Each row of a before or after table is a point. One or more steps were done to the points. Then noise was added and the rows were shuffled. The steps act on columns, c1 being the first. What was done? A step turns or swaps two columns, mirrors them in a line or flattens them onto one, adds a multiple of one to another, or multiplies or shifts one. Angles are multiples of 10 degrees, from the lower column toward the higher: turns from -170 to 170, lines from 10 to 170 but not 90. Use the fewest steps. Two steps may share a column if one is a turn and the other turns, adds or multiplies; they go together, in the order done. Otherwise the lowest column goes first.
(in the rows, 128 means zero)

Before (9 x 3):
[[116 142 158]
 [187 127 138]
 [158 123 137]
 [146 105 120]
 [126 104 126]
 [119 106 211]
 [120 115  88]
 [121 166 100]
 [133 172 188]]
After (9 x 3):
[[129  80 127]
 [125  82 148]
 [156 203 138]
 [ 73 215 102]
 [107 158 103]
 [167 102 140]
 [ 92 124 174]
 [ 60  83  78]
 [104 119 151]]
Steps: turn c1 and c3 by 120 degrees; multiply c2 by 2

Before (12 x 9):
[[ 68  51 177  96  96  69 147 133 115]
 [158  58 108 129  88 112 164  98 119]
 [168 103 123 161 193 103  97 135 139]
 [123  65 199 149 108  58 167  93 171]
 [ 98  96 134  67 173 120 146 111 107]
 [ 99 136 110 109 157  96 173 145 151]
 [156 120 159  96 145 101 103 142 108]
 [128  83 123  62 176  87  73 121 155]
 [ 80 140 158 129  99  89 122  59  89]
 [111 154 152 100 152 128 110 105  96]
 [148  80 187 150  99 153 133 119 101]
 [129 151 146 154 160 124  98 123 165]]
After (12 x 9):
[[109  96 151 104 152 129  84 101 156]
 [147 171 187 119  99 155 162 151 163]
 [ 99 124 109 145 156  95 130 108 104]
 [124 197 199  92 110  58 160 149  97]
 [129 111 145 123 159 123 100 154  86]
 [ 79 112 159  60 100  90  50 129 164]
 [127 178 123 122 175  85  72  63 110]
 [ 98 156 135 113 174 120 101  67 155]
 [155 132 159 143 145 101 145  97 150]
 [158 194 108  97  87 114 210 128 149]
 [ 67 202 178 132  96  69  58  95 154]
 [169 154 124 136 191 104 156 162 123]]
Steps: add 1.5 times c1 to c7; turn c2 and c9 by -170 degrees; swap c4 and c8

Before (9 x 18):
[[171  97 144 157  67  84 143 148  96 106 140  89 177  91 114 171 133 108]
 [118 117 148 127  93 136 201 147 103 171 144  93 132 161  65 145 126 146]
 [ 86 139  77 134 118 119 194 108  93 175 145 118 129 158  92 103 123 122]
 [129  95 147 128 113  96 192 144  66 121 132  74 131 158 103 125 148  93]
 [111 129 119 155 123 162 203 128 138 191 145  89 109 171  87  48 114 107]
 [115 148 180  98 151 124 117  73 171  77 135 156  83  82 149 141 154 166]
 [130 154 115 107 134 148 122 128  84 164  69  96 128 124 144 111 173 162]
 [174 123 152 106 154 159 114  79 143  65  93 194  84  94 163 176 144 153]
 [178 170 171 101 152 118 122  99 108 135 124 164  95  97 187 157 151 149]]
After (9 x 18):
[[130  95 150 110 175 100 231 143  64 129 134 159 133 161 104 123 120  87]
 [ 87 133  72 130 137 120 229 107  92 177 149 128 122 160  91  98 134 125]
 [175 123 154 126  67 161 106  83 144  68  90  92  83  99 167 176 105 147]
 [178 168 174 119  85 115 114  91 108 136 125 120  96  96 189 162  96 153]
 [107 127 115 123 160 166 247 127 139 194 140 152 103 167  87  49 157 105]
 [109 149 183 117  95 124 110  75 169  75 134 123  81  83 143 140  92 166]
 [118 115 149 130 178 137 242 150 103 172 145 133 130 160  64 141 130 147]
 [128 159 114 100 144 144 123 124  82 162  67 157 127 117 144 110  83 163]
 [170  94 144 111 200  81 151 146  98 107 138 114 179  93 113 172 153 104]]
Steps: turn c4 and c17 by 120 degrees; turn c5 and c12 by 140 degrees; multiply c7 by 1.6
